Every row gives one point. The last column is the point's height on a tilted bowl or saddle (a function of degree 2), plus a little noise. Along how many of its main directions does it bend up, bend down or stay straight?
(in the rows, 128 means zero)

Points (11 x 3):
[[117 167 156]
 [163 159 141]
 [146 109 151]
 [152 149 142]
 [ 95 127 151]
 [104 151 155]
 [131 118 146]
 [168 103 160]
 [129 123 146]
 [ 93 179 177]
 [112 166 158]]
Directions: 1 up, 0 down, 1 straight

Points (10 x 3):
[[100 143 128]
 [101 109 138]
 [131 152 125]
 [130 159 127]
 [141 123 129]
 [154 115 140]
 [131 124 127]
 [ 99 135 128]
 [204  97 210]
 [ 86 136 137]]
Directions: 2 up, 0 down, 0 straight

Points (11 x 3):
[[178 117 145]
 [160 125 112]
 [125 194 142]
 [137 137  90]
 [127 130  87]
 [109 133  91]
 [164 102 131]
 [116 163 105]
 [121 132  87]
 [ 83 126 116]
 [123 170 110]]
Directions: 2 up, 0 down, 0 straight

Points (15 x 4):
[[159 140 123 110]
 [ 90  95 127  98]
 [159 129 119 113]
 [136 152  86 110]
 [131 141 127 126]
 [149 136  87 108]
 [112 150 109 124]
 [141  94 108 107]
 [ 76 107 113 106]
 [150 131 147 124]
 [102 136 147 109]
 [134 126 134 129]
 [164 157  91  72]
 [ 41 101  98  69]
 [110  93 138 105]]
Directions: 0 up, 2 down, 1 straight

Points (17 x 4):
[[116 105 135 113]
 [ 89 136 199  69]
 [141 108 135 114]
 [148 118 116 112]
 [168 139 144 106]
 [ 96 179 129 107]
 [128  96 170  98]
 [110 112 144 110]
 [144 125 129 113]
 [127 188 146 112]
 [129 129 112 114]
 [114 147 130 113]
 [143  84 129 113]
 [161 116 108 106]
 [105 119 142 109]
 [215 137 133  71]
 [159 144 116 105]]
Directions: 0 up, 2 down, 1 straight

Points (15 x 4):
[[180 121 152  97]
 [119 103 124 117]
 [119 172 122 134]
 [109 132 138 118]
 [ 77 143 150  92]
 [101 154 159 103]
 [137 132 130 126]
 [119  94  69  78]
 [102 137 138 113]
 [171  91 150  99]
 [181 126 142 103]
 [115 159 131 123]
 [156 124 147 116]
 [104 126 102 109]
 [ 68 140 115  74]]
Directions: 1 up, 2 down, 0 straight

Points (22 x 5):
[[134 172 162 126  82]
 [184 149 145 131 136]
 [134 155 109 137 104]
 [ 93 148 116 157 145]
 [100 154  89 120 143]
 [148 155 119 140 100]
 [174 107  72 140  78]
 [133 128 118 107 119]
 [103 179 101 132 116]
 [138 116 149 118 122]
 [176 100 108  73 114]
 [131 143 137  62 130]
 [140 158 145 113 111]
 [ 87  87 157 177  86]
 [157 103 126 130 121]
 [148 122 128 142 119]
 [169 172 129 140  78]
 [121 130 154 137 110]
 [161 173 130 131  82]
 [134 139 137 178 100]
 [162 139 128 111 127]
 [142  80 145 133  98]]
Directions: 1 up, 2 down, 1 straight

Points (22 x 5):
[[135 116 138 119 144]
 [112 114 109 131 143]
 [117 124  75 163 113]
 [123 121 142 101 132]
 [145 172 136 179  70]
 [117 130 166 166 104]
 [ 99 114 150 144 117]
 [133  64 102 159 107]
 [119 137 145 116 136]
 [119 148 130 169 114]
 [126 139  81 101 127]
 [118 124 137 173 118]
 [148 147 160  77  84]
 [123 116  94 103 136]
 [117 163 134 134 124]
 [140  92 112 106 133]
 [165 173 116 111  92]
 [152 103 134 116 134]
 [150 120  53  80  78]
 [173 136 132 151 105]
 [151 119 135 141 138]
 [ 95 165 170  91  68]]
Directions: 0 up, 4 down, 0 straight

Points (24 x 5):
[[148 133 172 115 108]
 [134 120  84 113 136]
 [131  97 143  81  67]
 [118 164 131 164  86]
 [121 157 128 121 114]
 [106 119  89 166 115]
 [ 98 118  98 146 121]
 [147 141 127 106 133]
 [108 125  96 123 126]
 [ 99 126  95 100 127]
 [100 120 126 134 112]
 [120  93 132 128  99]
 [ 90  90 127 142  83]
 [136  89 115 139 129]
 [ 64 143 107 109 106]
 [ 46 155 125 126  92]
 [125 135 168 169 109]
 [182  96 131 142 147]
 [151 109 109 153 138]
 [ 88 126 110  91 110]
 [117 111 151  83  65]
 [181 105 126 106 146]
 [ 99 109 133 195 112]
 [151 112 125 122 135]]
Directions: 0 up, 1 down, 3 straight

Points (44 x 7):
[[108 109 138 147 154 159 145]
 [140 148 130 141 101 139 139]
 [133 147 144 154 108 120 140]
 [114 131  85 143 145 156 158]
 [ 82 133 109 157 150  56 154]
 [185 159  87  85 136 146 158]
 [ 80  98 104 109 120 129 140]
 [113 106 103 140 121 158 143]
 [127 128 145 128 160 116 135]
 [137 168 103  94 124 154 145]
 [102 110 105 125 145 112 128]
 [127 120 191 106 102 114 181]
 [146  96 128 130 112 122 132]
 [126 129 133 110 131  93 125]
 [107  91 135  69 162 139 151]
 [100 124  94 139 130 184 165]
 [110 122 107 121 125 163 137]
 [148 133  86 120 144 124 139]
 [118 106 126 132 124 140 130]
 [110 124 144 139 149  93 125]
 [113  99  97 162 135 114 155]
 [152 126 100  99 149  77 148]
 [ 84 133 123 104  71 161 151]
 [ 94 118 128 107 101  78 121]
 [132 120 147 104 107  96 135]
 [128  81 113 120 129 122 139]
 [ 96  60 148 115 160 101 149]
 [170 104 105 174 116 137 144]
 [159  88  97  87  79  69 197]
 [149 137 162 110 136 122 162]
 [137 158  66  95 105 134 139]
 [208 147  88 121 110 179 150]
 [110 152 156  74 165 171 203]
 [131 152 106  88  66 117 122]
 [117  77 129 152 108 164 157]
 [107 141 146 134 131 127 141]
 [158 140 106 106 141 103 141]
 [127 143 110 131 114  89 132]
 [125 150 144 104 126 127 144]
 [129 172 163 135 159 132 199]
 [148  74 116 106 137 167 147]
 [ 93 120 151 103 101  91 128]
 [100 101 136 129 133  83 123]
 [129 118  86 146 142  77 161]]
Directions: 3 up, 0 down, 3 straight

Points (39 x 7):
[[147 105 126  71  93 145  98]
 [105  69 142 196 170 100  80]
 [147 133 123 138 100 152 136]
 [127 162 119 138  92 107 133]
 [125 117 111 118 148  94 131]
 [ 97 143 105 130 140 153 140]
 [123 104 131 124 123 137 130]
 [196 104  95  82  86  77  54]
 [ 92  92 147 135 134 125 133]
 [157 115 162 176 132 145 137]
 [177  92 148 155 158 172  63]
 [110 147 119 134 158 123 135]
 [ 65 129 109 139 150 106 168]
 [127 150 146 148 144 118 131]
 [135 107 150 136 118  93 128]
 [ 98 100 146 138 127 127 137]
 [141 142 150 130 136  90 129]
 [157 137 183 106 111 171  82]
 [104  71 143 162 152 132 103]
 [149 120 144 161 115 101 143]
 [128 139 114 158 152 176 116]
 [162  91 124 122 134 117  93]
 [ 91 135 138 109 107 144 142]
 [148 138 122 101 150 125 110]
 [142 119 151  86 137 116 117]
 [142 162  86 175 160 129 110]
 [146 128 131 104 102 103 128]
 [124  83 171 127 108 158  94]
 [103  85 138 160  66 117 140]
 [ 93 163 141 133 112 128 135]
 [108 146  88 181 172  79 107]
 [134 110 144 125 140 150 111]
 [117 145 128 126 149 179 105]
 [ 73 133 117 150 131 148 153]
 [127 160  99 120 118 118 124]
 [ 83 131 125 141 100 142 150]
 [137 128 126  89 118 166 102]
 [179  98 130 140 106  46  86]
 [163 119 126 178 105 118 163]]
Directions: 1 up, 4 down, 1 straight

Points (48 x 7):
[[136 158 138 117  94 135  96]
 [124 122 121 106  95 150 102]
 [159 141 117  97 107 118 112]
 [ 68 133 150 112 158 127 121]
 [133 138 137 115 144 134 114]
 [156 155 192 145 159  94 120]
 [105 139 140 119 129 121 117]
 [100 158 166 191 102 149 114]
 [156 133 115 126 111 135 109]
 [132 129 108 137 100 114 104]
 [120 138  80  95 138 122 107]
 [ 75 146 197 135 112 141 100]
 [108 108 152 188 147 102 167]
 [131  97 150 155 134 129 129]
 [179 118 133 176 142 104  83]
 [171 131 118 112 126 135 112]
 [202 187 140 133 113 156 116]
 [156 170 158 109 103 141 102]
 [149 153  73 125 145 133 101]
 [102 160 158 149 151 123 123]
 [136 137  82 120 119 124 104]
 [ 87 146 139 112 124 132 102]
 [101 190 124 131 134 139  80]
 [146 151 120 168 200 135 100]
 [147  92 141 124 124 128 114]
 [123 111 104 105  95 112 113]
 [ 92 125 119  91 137 162  95]
 [120 107 120 116 151 160 117]
 [134 128 149 155 136 185 121]
 [163 127 120 184 129 100  89]
 [160 171 134 166 122 104  87]
 [103 129 122  78 105 175  80]
 [129 167 134 101 102 134  94]
 [103  87 110 123 142 169 125]
 [123 108 109 156 109 157 123]
 [164 108  72 135 147 124  99]
 [121 142 145 131 131 139 113]
 [ 98 169  83 140  95 134  65]
 [104  94 150 107 128 183  91]
 [106 100 146 169 154  98 165]
 [110 144  93 125 153 141 109]
 [115 129 166  98 132  88 143]
 [127 139 130 134  71 164  85]
 [136 113  70 135 155 151 121]
 [ 47  78  60 128 111 129 136]
 [166 117 153 121 115 159 105]
 [125 111 165  91 116 132 109]
 [105 134 159 154 123 107 138]]
Directions: 2 up, 3 down, 1 straight

Points (71 x 9):
[[107 124 145 141 143 109  79 145 103]
 [160 170 132 120 168 144 191  94 116]
 [ 76  95  98 108 104 147 117 108  73]
 [133 169 140 151 131 132 120 174 109]
 [116 134 129 147 128  90 147 147 130]
 [175 109 139 132 122 120 146  94 129]
 [172 163 121 122 128 132 146 114 138]
 [139 146 160 145 153 151 101 112 131]
 [126 112  76  60 135 105  94 130  75]
 [143 120 132 135  96  96 144 105 125]
 [178 148 167 111  77 157 151 141 121]
 [145 124  93 137 120 129 152 150 118]
 [117 155 101 103 136 124 144 113 122]
 [157 109 112 127 115 116 135 135 127]
 [130 151 124 129 120 126 153 153 126]
 [116 119 153  81 117 133 120 194 100]
 [ 86 111 102 127 156  94 117 135  94]
 [144 111 137 117 150 129 109 104 132]
 [161  95 198 104  94 130 153 138 108]
 [130 143 186 110  76 125 116 129 111]
 [148 140 124  95 145 102 122  70 116]
 [125 124  99 117 109  85 136 133 121]
 [134 125 103 121  75 122 179  93  95]
 [104  84 143 134 152 102 147 180  83]
 [137 185 149 126 122  91 119 115 127]
 [140 122 145 125  90 165 106 115 135]
 [125 133 121 156 133 168 171 132 100]
 [155 135 111 140 171 125 139 125 131]
 [ 67 146 148 111  78 167 108 102  93]
 [132 131 125 136 122 132 190  85 116]
 [111 110  94 149  93 120 157 139  90]
 [157  58 108 105 140 116 113 121  93]
 [124 124 147 122 122  97 116 171 112]
 [101 131  90  80 129 205 133 113 112]
 [123 129 157  70  99 107 147 189  78]
 [ 97 142 106 149 109 112 151 110 109]
 [123 114 106 110 133 133 109 142 120]
 [117 122 100 179 112  91 154 169 106]
 [134 140 174 100 156 129 117  95 133]
 [114 134 109  96  94 127  59  99  91]
 [139 133 115 100 166 120 124  75 112]
 [154 122 122 107 133 102  96  63  99]
 [136 134 130  83 125 148 156 161 125]
 [ 87 107  98 145 192 105 110 163  66]
 [103 106 117 102 128 133  87 136 110]
 [176 123 120 173 112  98 148 123 134]
 [161 141 128 130 126 139  94 128 135]
 [104 120 142 150  91 105 129 152  91]
 [132 163 130 119  97 168 146 119 126]
 [130 115 122 140 140 118 161 136 129]
 [ 83 135 140 158 144 164  59 149  81]
 [163 120  99 119 120 141 145 132 124]
 [105 117 111 158 153 132 100 124  97]
 [135 100 114 166 165 152 104 118  96]
 [ 60 117 148 164 137 113 105 104  57]
 [130 115 144  83 136 106  75 153 111]
 [138 185 123 127 123 140  87 135 119]
 [121 154  93  94 173 106 171 103 113]
 [135 155 132 167 128 156 173  82 100]
 [ 86 144 179 149 178 113 141 107  81]
 [173  97 100 137 110 162 131 139 104]
 [158 131 126 147 139  86 118  74 126]
 [166 113 132  90 136 111 111 175 120]
 [136  81 182 127 128 111 127 148 106]
 [178  73 128 115 185 119  92 118  97]
 [116 130 152 141  97  99 159 155 104]
 [114 139 134 141 110 184 113 139 122]
 [ 98 110 117 143  91 177 107 166  83]
 [ 99 188 150 115  78 161 125  90 100]
 [171 131 146 123 153  91 164 144 147]
 [108 172 135 176 107 160 144 116  86]]
Directions: 1 up, 7 down, 0 straight
